Each row of a before or after table is a point. One or more steps were done to the points. Then noise was added and the rows were shuffled. The steps act on columns, c1 being the first. Name the steps. A step turns or swaps two columns, mirrors them in a line or flattens them onto one, adds a multiple of one to another, or multiplies or shifts one. Angles are multiples of 10 degrees, from the lower column toward the higher: turns from -170 to 170, lines from 10 to 170 but not 90. Use the fewest steps. Two steps may share a column if one is a turn and the other turns, adds or multiplies; they go together, in the order done. Otherwise the lowest column goes first.
In the rows, 128 means zero.

Before (10 x 3):
[[ 95 119 135]
 [174 129 172]
 [ 68 139 190]
 [ 55  85 132]
 [ 76  92 138]
 [ 80 168 125]
 [163  91  85]
 [ 82 166 134]
 [187 174  56]
 [114 164  89]]
After (10 x 3):
[[187 179 195]
 [ 68  68 117]
 [ 75 131  90]
 [ 55 137  86]
 [ 81 118 166]
 [ 82 109 162]
 [174  88 114]
 [114 153 177]
 [162 181 108]
 [ 96 124 118]]
Steps: turn c2 and c3 by 110 degrees

Before (9 x 8):
[[184 164 130  69 187 163 116 143]
 [147  82  91  73 134 171 154  78]
 [110 115 109 126  80 146  49 137]
 [148 110 193 124 168 164  39 142]
 [177 122 190  29  77 102  55  69]
 [148 193 147  84 120 167  82  83]
 [181 182 173 154  73 141 128 151]
 [128 113  86 140 105  89 147  90]
 [ 79  72 139  79  86 144 138 124]]
After (9 x 8):
[[114 114 108  81 124 146  50 134]
 [158 122 188  78  30 105  55  68]
 [ 77  72 138  84  78 145 139 125]
 [135 193 147 120  84 169  82  82]
 [189 163 130 188  69 163 116 147]
 [134  81  92 133  73 171 153  80]
 [188 183 175  72 154 141 129 150]
 [155 109 195 166 125 163  38 143]
 [117 112  86 104 139  90 147  90]]
Steps: add 0.3 times c8 to c1; swap c4 and c5

Before (14 x 12):
[[ 92 185  74 148 132 132 155 104 161 135  58 186]
 [ 37  93 140 143 136 115 199 144 124 136 146 133]
 [103 150 204  73 178  98  86 138 157 122 188 120]
 [125 136 122 148 130 100 131  94  60  72 115 243]
 [104 137 180 130 139 140  94 185  86 173 189 125]
 [102 128  95 171 126 129  39 143 129 161 122 101]
 [144  90 148 197 172 146 170  89 132 162 139 111]
 [120 108 153  94 132 100 163 129 122 165 234 111]
 [ 76 138 165  46 110 153 140 103 158 151  80 137]
 [112  90 131 143 148 127 104 130 185 176  82 177]
 [ 74 178 102  61 179 132 182  43 105 144 127 217]
 [ 72 167 116  26 184  79 107 137  63 163 169 100]
 [ 88 125 134 113 137  89 209 132 146 202  86 109]
 [ 93  84  74 111 156 134 207 216 187 158  58  85]]
After (14 x 12):
[[ 91 183  72 147 128 131 152 128 165 135 201 186]
 [115 105 151  93 132 100 166 161 122 168  30 115]
 [ 39  91 139 143 137 112 199 123 118 138 108 137]
 [111  90 130 138 153 129  98 107 183 180 171 178]
 [ 88 125 133 111 138  89 207 112 148 205 169 111]
 [ 90  81  74 111 153 132 208  24 188 158 161  85]
 [ 73 135 168  46 106 154 140 136 160 152 179 137]
 [103 137 179 129 140 137  97  98  85 174  55 127]
 [ 75 166 112  26 184  79 109 136  62 165  85  97]
 [ 73 177 100  58 182 133 183 210 105 143 153 216]
 [149  89 150 199 166 143 168 166 131 161 127 108]
 [103 127  99 173 128 127  40 111 127 161 130 104]
 [103 151 205  74 181  98  89 141 155 121  71 119]
 [132 133 121 149 129  98 128 156  57  75 153 246]]
Steps: turn c8 and c11 by -160 degrees

Before (8 x 20):
[[104 140 117 153 148 139 103  30 148 126 162 122 113 159 121  78 226  84
  131  91]
 [ 98  71 178 118 201 124 132  79 115 166 186 144 113 171 171  86 219 101
  147 164]
 [132 123 169 137  42 124  95 197 165  96 157 161 144  67 132 142 104 122
  141 128]
 [105  75 134 177  74 154  94 210 134  74 154 169 165 101 102 151 104  97
  179  66]
 [130 176 122 128 121 135  78  59 175 128 220 213 220 111  71 107 210 109
  148 155]
 [111 115 148 153  78 103  57 197 105 100 148 166 158 108  58 137  91  90
  110 117]
 [107  84 196  99 143 191 151  13 105 173 171 111  87 143 109 120 193  84
  176  84]
 [127 145 129 152  76 137 129 182 115  85 173 158 107 110  90 138 102  68
  200 110]]
After (8 x 20):
[[133 122  77 117  39 123  92 191 167  95 157 110 146  67 134 146 100 123
  146 122]
 [126 177 117 100 117 133  75  65 173 130 216  73 219 113  70 102 212 106
  108 156]
 [106  76  78 100  76 149  91 211 134  74 161 140 163 103  96 152 105  96
   90  61]
 [102  77  64 129 199 126 135  79 113 160 187 117 111 170 171  86 216 102
  145 165]
 [104 139 135 122 149 138 104  28 149 128 163 151 112 158 119  77 224  89
  119  91]
 [108  82  21 143 145 192 150  21 105 173 172 120  88 143 108 124 194  86
  140  80]
 [129 145  67 112  79 137 129 181 111  86 173 129 107 108  94 134 105  68
   77 113]
 [114 111 124 109  79 102  53 195 108  99 148 121 161 101  57 138  87  89
  156 116]]
Steps: turn c3 and c19 by 140 degrees; multiply c3 by 1.3; turn c4 and c12 by 130 degrees; multiply c4 by 0.4

Before (10 x 64):
[[104 179 114  84 138 121 119 108 134 118 111  98 140 130  91 122 108 179
  123 137 152 151 147 144 129 121 135 147 132  85 128  76 129  91 121 103
  154 141 170 167 112 172 107 164 139 117 137 192  71 132 122 180 134 127
  104 148 131 156 176 135 126 104 161 159]
 [153 169 101  95 183 123 162  94 141 122 143 121 116 121 121 135 145 129
  134 137 140 141 177 140 148 107 137 131 132 111 104  42 114 114 171 139
  144 127 214 177 118 125  96 156 130  93 123 192 111 132 111 112 136 124
  151  76 110 141 156 102 123 101 132 121]
 [169 172 142 179 138 101 186 156  89 101 180 106 148 141 104 162 147  89
   87  14 118 150 103 133  55 160  71 140 136 175 188 164  69 152 114 174
  125 117  79 101 156 139  92 146  87  92 119 128 150 153 100 126 102 150
  108 137  78 143 109 114 135 137  75 162]
 [114 170 127  47 166 114 136 104  87 122 140 153 108 120 135 142 134 171
  153 136 150 146 162 146 122 124 123 116 108  64 117  81 126 125 129 125
  138 163 180 187 104 144  99 157 101 127 164 179 105 152 153 145 117 149
  115 120 113 106 170 119 105 112 116 162]
 [ 95 131 109 149 111  96 127 192 157 112 154  70 112 176 149 124 159 113
  149 178 180 147  82 144 117 111 139 157 212 147 165 189 100 126 142 158
  182 157 110 177  88 143 132 167 135 132 110 151 117 173 116 123  92 154
  102 109 115 125 149 160 124 135  89  59]
 [128 115  97  59 136  80 139 112 131  93 141 134 111 139 132 107 137 157
  145 146 156 126 146 164 116 113 141 137  80 118 108  64 137  98 149 150
  170 129 185 188  94 161  94 142 117 112  99 144  87 155 117 154 150  80
  116 121 118 139 146 107 131  69 136 171]
 [132 179 146 172 121  98 202 122 114 127 199 110 145 118 108 195 164 104
  120  70 149 125  94 108  93 145  75  72 100 181 166 155 119 129 100 148
  140 127 117  87 160 137 110 160 108  52 137 123 106 135 128 135 126 154
  131 113  66 145  86 126 103 150  98 166]
 [ 40 119 133 103  94 134 143 179 155 126 145  98 119 161 133 109 137 119
  130 159 143 148  58 139 119 131 152 152 213 142  95 148 128  92 143 184
  146 131 134 176  93 122 134 140 177 147  97 151 148 155 110 122 100 152
  125 107  94  83 136 139 131 156 133  24]
 [130 155 106  76 136 148 162  70 124 136 153 125 116 126 128  81 146 136
  149 166 140 127 141 142 154 158 124 166 100  84 114 103 137 103 130 125
  154 142 187 173 102 155  80 154 112 124 144 176 119 133 115 160 122 120
   98 114 129 164 172 118 146  71 113 189]
 [142 189 156 211 156  95 219 163  98 137 182 122 157 146 104 185 150  91
  140   7 138 109 102 112  79 143  54 105 111 204 139 193  82 164 151 134
  142 111  79  66 148 159 106 109 101 108 111 119 150 190 121 146  94 142
  141 116 105 175 101 107  82 111  70 158]]
After (10 x 64):
[[168 172 143 128 137 101 186 156  90 101 179 106 147 140 103 162 141  88
   87  14 139 150  76 133  54 160  71 147 136 175 189 164  70 152 113 174
  125 117  80 100 156 139  91 145  87  92 119 128 150 152  99 126 103 139
  107 137  78 142 110 115 136 137 104 162]
 [ 40 120 132 127  94 135 143 179 155 126 146  98 118 161 133 108 135 119
  129 159 114 149  77 140 120 131 151 157 213 141  95 148 128  93 143 184
  146 131 134 176  93 122 134 140 178 147  96 151 148 155 110 121 100 144
  125 107  94  84 136 139 131 157 176  24]
 [143 189 155 128 156  93 220 163  97 135 181 123 156 146 104 185 143  91
  140   7 119 109  70 112  79 143  55 116 112 204 140 193  82 163 151 134
  142 112  78  65 149 160 105 109 100 108 111 118 149 190 121 146  94 121
  141 116 106 175 100 106  83 111 101 158]
 [129 155 106 128 136 148 162  69 123 136 154 125 116 127 128  81 141 135
  149 166 115 127 128 142 154 157 123 153  99  84 114 102 137 103 130 126
  155 141 187 173 102 154  80 154 112 123 145 177 119 134 115 160 123 141
   98 114 130 164 172 118 146  72 107 189]
 [114 170 126 129 166 114 136 104  87 122 140 154 109 119 134 142 133 171
  152 136 106 146 146 146 122 123 122 128 108  63 117  81 126 125 129 124
  138 162 180 188 103 145  98 157 100 127 164 180 105 152 152 144 117 128
  115 120 113 107 170 119 106 112  97 162]
 [128 115  98 129 136  80 139 112 131  93 140 135 111 139 132 108 134 157
  145 146 100 127 147 164 117 113 140 113  80 118 107  65 137  98 149 150
  170 129 186 189  93 160  94 142 117 112  99 143  87 156 117 154 150 119
  116 121 119 139 145 107 131  69 123 171]
 [153 169 100 128 183 123 161  93 141 123 143 122 115 121 122 135 140 128
  134 137 116 140 167 141 147 107 136 128 132 111 104  41 114 114 171 139
  144 128 215 177 118 125  96 155 130  93 123 193 111 132 110 112 136 128
  152  76 110 140 156 103 122 101  98 120]
 [131 178 146 128 120  98 202 122 114 127 199 109 145 119 108 195 153 104
  120  71 106 125  83 108  93 146  75  96 100 180 167 155 119 130 101 149
  140 127 117  86 160 137 110 160 108  52 137 122 106 135 128 136 126 111
  131 114  67 145  85 126 103 150 127 166]
 [ 94 132 110 129 111  96 127 192 158 112 154  70 112 175 148 124 150 113
  149 179  76 147  68 143 117 111 139 160 212 146 165 189  99 126 143 158
  182 157 109 176  88 143 132 167 135 132 110 152 116 174 116 124  92 147
  102 108 116 125 149 160 124 136 128  60]
 [104 179 114 128 138 121 120 108 135 118 110  96 140 130  91 122 113 178
  123 138 104 152 164 145 128 121 135 141 133  85 128  77 130  92 121 103
  153 141 170 168 111 172 107 165 139 117 138 193  71 132 121 180 134 136
  104 148 130 156 177 135 126 104 142 158]]
Steps: multiply c4 by 0; multiply c17 by 0.7; multiply c21 by -1; turn c23 and c63 by -40 degrees; flatten c28 and c54 onto the line at 30 degrees

Before (14 x 64):
[[158 100 116  61  78 141 149 192  61 161 120  95 197 155 145 140 162  84
   93 157  87 138 182 113 182 114  82 107  95 183 146 136  94 102 148  96
  101  86 144 215  70  74 183 203 199  51  81 165 116 142 120 162 121 110
   91  53 149 152  81 182 148  84 141 170]
 [ 46 150  68 108 160 147  33 145 186 105 193  72 143  70 117 169  92 126
   52 194 169 115 155 144  64 100 157 152  74  56 175  94 107 151 100 206
   82  70 107 204 122 121 172 161 125  59  58 136 103 136 102 193 211 161
  123  85  79 108  81 111 102  93 136 170]
 [ 60  96 169  99  43 139 157 144 130 175 147  56 145 183 134 154 150  94
  138  73 145 172 190 133 137 156 101 173 132 126 165 147 151 144  70 112
   79 141 105 216  96  75 115  81 182 112 182 118 142 150 177 201 184 141
   44  53 123 115 134  87 115 191 105 168]
 [131 181  91 178 156 140 120 101 165 178  94 147 129 183  53  84 107 179
  167 104 161 155 142  73 135 150 115 186 148 101 124 112 156  47 143 139
  147 154 113 110  59 176 166 145 168  40  93  87  77 117 186 198 106 155
  141  49 148 158  85 107 213  98 155 102]
 [140 179  65 165 150  82  65  87 127 156  71  84  84 136 150 165 182 175
  121 175 130 161 125 117  64  96  39  86 171 144 107 154  62 151  57  91
  124  52 169 123 116 140 129 186 127 125 101 106 149 110 165  96 102  85
  169  56 175 144  95 118 138 143  83 147]
 [ 48  93 189 103  31 171 143 119 143 122 170 144 175  78 141 167 169 183
  142 187 192 140 135  83 175  83 109 126 145 153 169  61 135  73 133 222
  134 127  89 148 163  79 142  87 131  75 145 101  95 172  73  95  83 200
  133 164 136 137 126 209 105 187 152 115]
 [ 93 181 120 137 113  61  44  74 113 125 197 135 207  85  80 100 106 176
  155 167 127 125 172 100 171 213 136 141 155  59 101 126 182  93  68 131
  186 166  94 118  79 187  88 124 208  44 183  98 153 207 176 142 105 204
   83 135  51 151 158  94 123  89 132 211]
 [100 143  82  76 113 153  35 160  82  90  87  85 180 161 109 135  93 130
  114 100 141 134  94 178 151 108  61 112  59  59 148  76 155 167 168 116
  196 147 148 153  99 114 177 178 113 158 157 103 113 163  82 126 106  80
  168 121  77  63 154 138 102 132  89 147]
 [138 104 144 125  68 119  57 100 121  76 121  95 173 193  62 171 186 149
   79  90 202 102 143 150 146 188 167 157 112 119 137  75 127  63 116  97
  141  85  92 109 110 130 190 102 152  84 176  54 103 143  57 102 140 169
  152 143 100 166 147 154 167  80  89 160]
 [158  87 131 120  99 130  51 194 121 134  78 146 120 201 137 157 105  83
   91  98 179 144 158 132 175 193 163 196 183  89 169  73 133  91 103  98
  162  81 130 148  84 181 152 170  83 118 168 143 132 194 122 154 148 168
   68 113 140 138 166 204 186 155 135 189]
 [ 96  77 120 108 145  99 158 121  55 128 147 154 123 159 110 211  78  88
  136 112 198 181 111 109  80 105  97 162 112 147 124  71 109  48 161 209
  154 142 179 183  60  90 124  85 116 150 142 119 161 135  83  89  81 136
  151 139 144 147  71 181 171 190 111 136]
 [118  85 126 181 146 187  57 181 177  75 102 160 210 101 149  80  56 174
  170 169 163 135 190 157 159 116  66  87  98 122 100 153 122 120 180 223
  139  94  68 120  75 127 193 101 170 156 161  70 174 189 190 111  97 109
  152 154 163 162 153 213 213 142 180 191]
 [ 51 109  89 164  88  61 104 125 157 161 192 131 101 121 173 141 114 170
   80 157  91 127 123 164 137 159 136 133 172 145  77 135  90  56 165 211
  160 161  78 138 164 200 123 171 103  80 182 144  87  96  69 149  85 159
  167  61 110 139 113 202 121 145 196  88]
 [ 62 176 103 133 149 191 150 202 141  70 156 126 142  67 135 134  62 153
  167  81 147 163 197 107  78 116  47 178 154  74  77 108 178  88 100  93
  110 112  73 114  88 127 127 124  98  51 179 136  97 156 189 148 206 189
   89  81 119 142 149 138 113 150  89 201]]
After (14 x 64):
[[ 95  80 118 107 144  99 157 121  56 128 146 153 123 159 111 211  78  87
  137 111 201 182 112 110  80 104  99  96 111 146 124  73 108  48 161 209
  155 141 179 185  61  90 123  84 115 150 143 119 160 135  81  90  80 138
  151 138 150 147  70 182 172 188 110 137]
 [ 59  95 166  98  44 139 158 143 131 177 147  56 144 181 135 153 150  94
  139  71 145 171 190 134 135 156 101 111 132 129 164 146 151 144  70 113
   80 144 105 217  96  75 115  83 183 113 182 118 141 150 178 202 183 141
   45  57 169 113 134  88 117 190 103 169]
 [ 52 108  87 165  88  62 102 125 155 158 193 130 101 120 174 142 112 169
   81 158  92 126 121 163 139 160 137 142 172 144  78 134  90  55 162 210
  162 161  77 139 163 199 122 170 105  81 183 144  87  97  69 148  85 160
  165  63 141 141 113 203 121 145 197  88]
 [ 46 149  69 106 161 147  30 147 187 106 194  69 145  69 115 169  91 124
   54 193 169 117 154 145  63 103 159 160  74  55 175  95 108 152  99 205
   83  69 106 204 121 123 174 163 125  59  60 137 102 137 104 192 212 162
  123  84 172 108  81 110 102  92 137 171]
 [118  85 129 182 146 187  57 183 178  76 101 159 211  98 152  80  59 172
  169 171 163 135 191 159 160 118  67 117  99 122  99 153 121 119 182 222
  141  93  69 121  74 128 191 101 171 155 160  73 173 188 191 112  95 107
  152 152  75 160 150 211 214 141 181 191]
 [156  87 129 121  99 131  51 193 122 131  78 149 119 203 141 159 107  81
   91  99 179 142 159 133 174 190 164  86 185  86 168  73 131  91 103  96
  161  80 130 149  85 184 150 169  83 118 167 141 131 196 121 153 149 168
   65 115 182 139 166 205 186 156 136 187]
 [ 59 177 105 134 145 192 151 201 140  69 155 124 142  69 135 132  61 153
  170  81 148 160 194 111  78 116  46 110 156  73  77 107 178  90  99  94
  110 112  74 113  88 126 129 122  97  50 179 138  97 154 188 147 203 187
   90  82 176 143 149 137 113 149  92 199]
 [102 141  82  74 113 153  35 161  84  91  86  81 178 161 108 138  92 130
  114  99 142 135  94 176 150 106  62 181  60  58 149  76 156 166 168 117
  196 149 148 154 101 114 179 177 113 157 158 103 113 166  82 128 105  80
  168 121 141  62 155 136 102 131  90 147]
 [131 182  93 175 155 138 120 102 166 178  92 148 129 183  52  83 107 179
  167 103 162 153 140  72 135 150 116  80 148 102 126 110 157  45 145 141
  149 153 114 112  59 176 165 145 168  40  93  89  77 118 186 196 104 154
  141  50 166 157  84 107 212  98 154 101]
 [141 181  68 164 150  83  68  88 129 154  71  83  85 137 149 164 182 174
  119 177 132 159 124 116  62  95  39 109 170 144 109 155  62 149  54  91
  126  50 168 124 115 141 131 187 127 124 101 107 148 109 166  97 105  84
  171  56  67 144  94 118 137 141  83 149]
 [139 106 146 123  68 120  56 101 119  76 121  96 173 193  60 171 189 149
   77  91 203 104 142 151 146 189 166 138 111 118 136  77 125  64 115 100
  141  87  92 110 110 129 188 101 152  86 176  55 101 139  57 103 140 169
  151 143 170 166 148 155 166  80  90 160]
 [ 49  94 186 103  28 172 142 118 144 120 171 144 173  77 141 167 170 182
  143 188 192 138 136  83 173  83 110 123 144 153 171  61 137  72 132 223
  133 127  87 148 165  80 142  87 131  75 145 101  95 173  73  94  81 200
  132 164 122 140 126 210 105 187 152 115]
 [158 102 119  61  77 141 150 192  60 162 118  95 197 157 146 141 161  83
   93 160  88 138 185 113 182 113  82 120  94 184 146 139  95 100 148  97
  101  85 144 215  72  73 182 202 199  49  80 166 116 142 121 162 121 109
   90  53 101 154  79 183 150  86 142 171]
 [ 93 180 120 139 112  62  43  74 112 125 195 136 206  85  80  99 105 176
  153 167 127 125 173  99 171 212 136 189 152  58 100 127 182  93  68 132
  188 168  96 118  80 187  87 126 209  44 182  97 155 205 176 142 102 205
   82 135 178 153 159  93 121  90 131 209]]
Steps: turn c28 and c57 by 120 degrees

Before (10 x 64):
[[165 147  73 100 154 119 111  67 125 145 122 147 195  41 104 131 162 109
  110 167  97  69 117 134 162  72  72 156 122 109  46 185  97  95 142 104
  114  88  98 136 143  84 164 111  83  68  98 163  99 111 147 195  95 148
  170 134 115 136  63 151 169 111 122 115]
 [152 106 125 141 169  77 110 140 122 132 130  90  56 123 119 172 116 121
   79  74 103 152  99  68 142 136 152 131 155 137 112 101 116  93  67 166
  131 182 154 138 120 137 157 166 111 170 162 143 116 118 156  77  91  61
  120 123 115 169 164 150 102 110 147 147]
 [117 103 144 177  86 147  78 103 120 118  82 149 156 150 159  62 118 155
  160  89 158  73 194 120 124 120  96 177  60 120 155 115 140  95 144 105
   76 103 125 175 176 138  81 134 181 138 183 149 152  97 142 150 126 160
  127 209 146 121 154  81  56  97 145 186]
 [161 102 143 123 131  94  78 126 101 127 164  99 123 133 107 174  70 174
   88  64  82 151 130  75 121 137 166 143 172 141 113  91  84 118  72 176
  135 193 176 126 101 136 117 120 161 152 136 119 113 155 158 134 106 101
   74 107 156 114 103  93 116 136 134 113]
 [116 108 125 165 108 145 106 128  94 174 120 151  99 169 136  47 125 158
  145  69 119  81 183  88 161 129  81 166  76 127 204  80 174 110 155 120
   94 128 144 163 147 122  85 156 174 118 191 101 112  93 124 169 108 163
  100 171 162 135 123  96  67 120 153 156]
 [185 155  74 152 136 104 130  43 150 119 151 148 210 107 117 112 105 124
   81 149 103  97 101 192 107  94 144 147 131 104  68 176 127  78 171 124
   79 115 148 153 146  84 196 106  85 113 121 170  94  94 128 190  94 163
  154 170  99 170  59 157 104 174 104  99]
 [105 101 123 180  99 131  90 146  98 157 106 153  95 151 113 102 104 134
  166  92 122 111 213 151 135 158 119 159  76 114 195 103 159  95 158 122
  112 116 114 160 145 117  56 127 224 102 236 107 177  55 157 142  97 128
  133 187 151 137 149  70   7  77 146 170]
 [189 109 106 107 173 133 115  72 148 143 137 153 159  62 140  94 133 153
  115 102  92  92 110 163 146  96 111 156  65 130  50 157 123 127 159 124
  116  63 137 127 122  31 188  59 120  91 124 162  53  85 112 191 105 119
  158 183 115 174 137 156 164 140 127 129]
 [164  65 119 103 135 116 102 127  75 110 144 130 137 102  72 173  94 146
  117 131 108 161 130  70 137 139 160 139 134 115 149  96 106 154 112 163
  103 165 159 130  70 103 146 144 143 150 128 129 125 145 185  64 135 130
   63 135 166 119  92 109  87 127 142 114]
 [139  76 138 132 127 112  76 141  80 138 106 126  99 127 128 160 141 143
   79 104 119 165 103  96 139 125 143 137 171 127 112 124  91 108  89 188
  127 181 174 148  84 117 157 123 145 120 129 105 194 150 158 106  95 101
  104 146 186 165 140 160  75 113 157 123]]
After (10 x 64):
[[164  66 123 104 136 117 101 128  76 111 143 131 136 103  74 173  95 146
  115 128 109 162 130  18 138 138 158 139 136 118 149  97 105 156 113 164
  105 166 159 128  70 103 147 140 143 148 127 119 123 144 189  65 135 131
   62 137 169 120  89 110  86 127 143 115]
 [154 107 111 140 172  78 113 139 125 135 131  89  56 122 120 172 115 121
   79  71 104 149  97  18 143 135 152 132 155 135 111 103 113  95  69 165
  130 184 153 138 122 138 153 165 112 170 163 102 118 118 158  75  91  62
  122 125 115 167 167 152 102 112 146 147]
 [140  73 152 133 130 113  76 139  82 139 107 127  99 125 128 161 142 144
   80 106 122 164 105  47 140 123 143 133 172 127 114 125  92 108  87 190
  128 176 172 147  83 117 156 123 142 123 127 105 193 151 158 104  94 100
  104 145 188 168 139 160  75 114 154 123]
 [105 104 148 179  99 131  88 147  97 154 108 154  92 151 114 103 105 135
  165  94 121 113 211 102 138 155 120 156  77 115 194 102 158  94 158 125
  113 115 117 156 144 116  54 129 224 104 233  41 176  59 159 143  98 128
  135 190 154 138 148  71  10  79 144 172]
 [162 101 142 124 133  92  77 126 100 128 164  98 121 136 105 173  73 175
   87  64  81 152 127  25 120 136 166 145 170 142 114  90  86 116  75 177
  135 198 178 125 102 136 119 120 158 151 135 153 112 155 156 135 107  99
   76 105 156 113 103  93 116 139 137 112]
 [115 109 153 165 108 147 106 129  96 178 122 149  97 168 135  47 124 159
  147  68 119  82 182  36 161 129  79 163  77 124 204  78 175 112 152 120
   95 128 144 162 148 123  84 157 172 119 192 102 110  94 123 168 110 162
   99 169 159 134 123  96  66 122 151 156]
 [167 149  76  99 153 119 114  67 125 148 125 146 193  42 105 132 162 110
  110 166  98  68 118  84 162  72  73 154 122 108  45 184  95  96 141 103
  114  89  97 136 144  85 163 111  83  68  98  63 100 111 147 198  93 148
  173 135 118 135  63 149 169 111 119 113]
 [115 103 116 176  87 148  74 101 119 120  84 148 158 147 161  63 118 155
  160  92 158  75 196  71 126 117  96 176  59 118 154 114 140  93 144 103
   76 106 125 172 179 139  81 136 181 137 185 103 153  99 142 151 123 159
  126 208 148 118 154  83  55  95 148 185]
 [185 157  71 152 138 103 131  40 150 120 151 145 212 103 119 112 106 124
   82 148 103  98 100 142 109  93 146 148 129 101  71 176 130  75 170 125
   79 114 148 153 142  81 195 107  85 112 121 162  93  95 127 191  95 162
  153 170 101 170  60 157 105 172 101  97]
 [190 110  88 108 175 132 114  72 145 143 137 158 159  63 139  95 134 154
  114 103  89  93 111 113 145  95 112 155  62 130  46 155 122 127 156 124
  115  63 133 127 123  29 189  61 122  90 124 137  50  87 113 190 101 121
  156 183 116 177 135 155 162 140 130 130]]
Steps: turn c3 and c48 by 70 degrees; add 1.5 times c62 to c48; shift c24 by -50
